Each row is a point. Examples show where two turns around zero, p and q, send a point. Write where each new point lands after one turn and then the other. Backwards means that the second turn is done in reverse. Each puzzle has new turns, and all numbers are rounded.

Turn p:
[ 4.6 -2.9 -0.6] -> [ 4.7 -2.7 -0.9]
[ 1.3 -3.9 -4.0] -> [ 1.1 -4.1 -3.8]
[-5.1  0.6  2.4] -> [-4.8  0.5  2.9]
[-0.8  6.2  2.1] -> [-1.0  6.3  1.7]
Turn q:
[-0.7  0.9  2.1] -> [-0.1  1.6  1.8]
[-5.0 -4.1 -4.0] -> [-6.1 -4.3 -1.5]
[ 0.9  6.3 -0.1] -> [ 1.4  5.8 -2.2]
[ 4.8 -3.2  1.9] -> [ 4.8 -3.2  1.9]
Where do these land?
p, then q: [-1.3 -1.0 -2.6] -> [-2.1 -1.7 -1.5]
q, then p: [ 0.2 -1.8 -1.8] -> [-0.3 -2.4 -0.9]
q, then p: [-2.8 -0.4  9.7] -> [0.3 3.6 9.4]
q, then p: [-1.2  2.5 -3.5] -> [-2.2  1.1 -3.7]
q, then p: [ 7.1 -0.1 -3.6] -> [ 5.7 -2.2 -5.1]
p, then q: [-2.0  0.7  1.9] -> [-1.3  1.6  2.0]

Turn p:
[-2.6 -3.4  3.9  1.7] -> [ 0.5 -3.8  4.5  1.1]
[ 1.6  4.2 -2.6  7.1] -> [0.5 7.0 0.9 5.3]
[-5.1 -3.8  0.4 -4.3] -> [-3.6 -6.7 -0.4 -1.4]
[ 4.6  1.5 -4.3  1.0] -> [ 2.5  3.9 -4.4  1.4]
[-1.8  1.0  1.6 -2.3] -> [-2.0 -0.8  0.9 -2.5]
[ 5.9  1.9 -2.5  2.1] -> [ 4.1  4.8 -2.8  1.1]
[-2.6 -1.4  3.5 -5.2] -> [-1.9 -4.4  1.3 -4.9]
Turn q:
[ 0.1  4.9 -2.6  4.2] -> [-2.0  4.5 -1.2  4.7]
[-1.1 -1.0 -4.5  0.0] -> [ 2.0  1.0 -4.2  0.2]
[ 1.1 -1.5 -3.0  4.5] -> [ 1.6 -0.8 -2.5  4.9]
[ 2.1 -2.6 -0.2 -4.6] -> [ 4.0 -0.9  1.2 -3.7]
[ 1.7  0.7  7.2 -1.0] -> [-2.6 -2.1  6.6 -1.4]
[-3.2  0.7 -2.6  4.7] -> [-2.5  0.4 -4.4  3.7]
[-0.8 -1.1  5.6 -7.9] -> [-0.6 -1.9  4.4 -8.5]
Where do these land?
q, then p: [ 2.0  2.5  2.9 -2.2] -> [-0.4  0.1  3.2 -3.6]
p, then q: [-4.6  2.9 -0.4  1.4] -> [-5.3 -0.6 -1.7 -0.6]
q, then p: [ 0.9  3.8 -5.7 -1.4] -> [-1.1  6.5 -2.1 -1.0]
p, then q: [-4.8 -7.0  1.1  1.0] -> [ 0.6 -8.3 -1.1  1.9]
p, then q: [ 6.5 -2.3  2.1  1.1] -> [4.8 1.5 4.9 1.9]

Turn p:
[ 2.2 -3.1 -6.5 -5.7  0.0  1.0  2.7  0.5] -> [-3.7 -2.3 -7.9 -2.4 -1.5 -0.8  2.8  0.5]
[ 0.5 -3.9  5.5 -0.9 -4.6  2.6 -2.5 -0.2] -> [ 5.8 -2.0  0.6 -1.1 -4.3  2.9 -2.1 -3.2]
[ 2.2  0.7 -0.3  4.3  5.8  3.3 -1.3 -6.5] -> [ 2.6  2.7 -1.8  1.9  8.9  3.6 -0.4  0.0]
[-4.2  1.6 -1.5  0.4 -4.6 -0.5 -5.1  1.5] -> [-1.0  3.8  1.5  0.3 -5.5  1.3 -4.0  2.5]
[ 0.4  1.6  2.3 -1.5  4.1  1.3  0.5  3.5] -> [-0.2 -2.5  2.5 -4.2  2.8 -1.5 -0.2  1.2]
[ 2.3 -3.6 -1.0  6.4 -1.8  0.1  4.6  0.2] -> [ 2.9 -2.7 -0.4  6.2 -0.1  0.8  5.1  1.9]
[-2.8 -2.7  3.8 -2.4 -0.6  5.0  3.4 -0.6] -> [ 1.2 -2.4  1.4 -3.9 -1.2  5.1  3.4 -3.0]
[ 3.2  3.1 -1.3 -1.5  1.6  3.7  0.1 -1.5] -> [ 1.8  2.6 -2.7 -3.4  3.2 -0.8  1.4  0.8]
[-0.1  1.0 -3.3 -1.1  4.5 -2.5 -3.2  0.0] -> [-4.0  0.5 -1.7  0.0  3.2 -1.5 -3.9  1.7]
[ -3.8   5.2   2.4   2.0  -4.4 -14.1   0.8   3.1] -> [-5.6  2.3  8.7  6.8 -5.4 -9.0 -2.1 -2.6]
Turn q:
[-1.5 -2.6  2.7 -2.8 -6.2  1.1  0.1  0.4] -> [-0.3 -4.1  2.5 -1.6 -5.6  1.5 -1.4 -1.2]
[ 2.0  5.3 -6.0  4.1  2.7  4.0 -3.7 -0.4] -> [-1.3  7.2 -8.0 -1.0  1.3 -0.7 -0.5  1.3]
[-3.7  4.3 -4.2  0.7  5.9  3.4  1.4 -0.2] -> [-5.0  3.8 -2.8 -2.7  6.5  1.0 -0.7  0.6]
[ 4.8 -6.8 -0.4 -1.3 -0.6  1.2  2.4  0.6] -> [ 4.8 -5.6 -2.1  1.0 -0.3  3.5  2.6 -0.6]
[-3.9  2.6  0.9  3.1  7.6  2.2 -4.6  0.8] -> [-2.4  5.3 -0.8  2.3  5.4  0.7 -5.9  3.6]
[ 1.8 -1.9  3.8  2.2 -5.0 -2.1  4.3 -1.3] -> [ 3.2 -0.5  4.6  0.6 -3.7  1.7  3.5 -3.9]
[ 1.5 -0.5  1.5 -1.6 -5.1 -4.7  1.9  4.8] -> [ 1.0 -2.7  4.1 -0.4 -4.8 -1.5  4.8  3.0]
[ 0.0  6.2  0.7 -2.1  5.3  1.0 -2.7 -2.2] -> [ 0.1  3.7 -1.0 -2.9  4.7 -4.5 -4.3  0.9]
[-0.9 -6.6  1.0 -2.2 -4.7 -6.1  0.9 -2.4] -> [ 0.0 -7.0  3.4  4.7 -3.6 -1.7  2.1 -3.7]
Where do these land?
p, then q: [ 0.5  4.3  1.2  0.4 -0.2  1.7  1.5 -4.9] -> [ 1.3  3.3  0.4 -3.8  3.7 -2.5  0.4 -1.8]
q, then p: [ 4.0 -2.9  2.6  0.0 -4.2 -3.5 -5.3  3.4] -> [ 5.1 -2.1 -0.1  4.4 -5.5 -3.8  0.5  2.2]
p, then q: [ 8.1 -5.4  4.6  5.5  0.1 -6.3 -1.6  5.6] -> [ 7.2 -1.2 -0.5 12.2 -2.5  0.7  3.3  1.1]
q, then p: [-0.5  4.5 -4.9 -1.7  1.3  0.8  1.2  1.8] -> [-6.7 -0.3  0.3 -2.5 -0.5 -1.2  1.3  0.4]
q, then p: [-3.4 -2.7  3.3  5.4 -5.6 -3.0  2.9  2.3] -> [ 6.1  1.6  5.5  0.2 -2.7  3.3  4.5 -2.0]
q, then p: [-5.0  3.4 -0.5 -2.5  4.4  5.0 -2.4  0.5] -> [-4.4  0.7  0.8 -4.7  0.6  1.7 -6.4  2.5]
q, then p: [ 0.4 -0.2 -4.9  2.6 -2.0  4.0  0.8  1.6] -> [-2.2  2.7 -2.3 -2.1 -1.9  2.1  4.0  2.8]
p, then q: [-1.9  0.5 -4.6 -3.8  5.5  4.7 -0.4 -8.4] -> [-5.9  1.4 -5.8 -5.3  7.3 -0.1 -3.1 -0.5]
p, then q backwards: [-0.6 -1.0  2.7 -5.6  1.0  1.5  3.5 -2.1] -> [-0.1  0.5 -2.1 -1.8 -2.3  2.2  5.4 -3.6]
p, then q: [-1.6 -0.5  0.2 -0.2 -0.3 -4.9 -0.1  0.2] -> [-1.7  1.3  2.1  3.2 -1.6 -0.1 -1.5 -1.7]
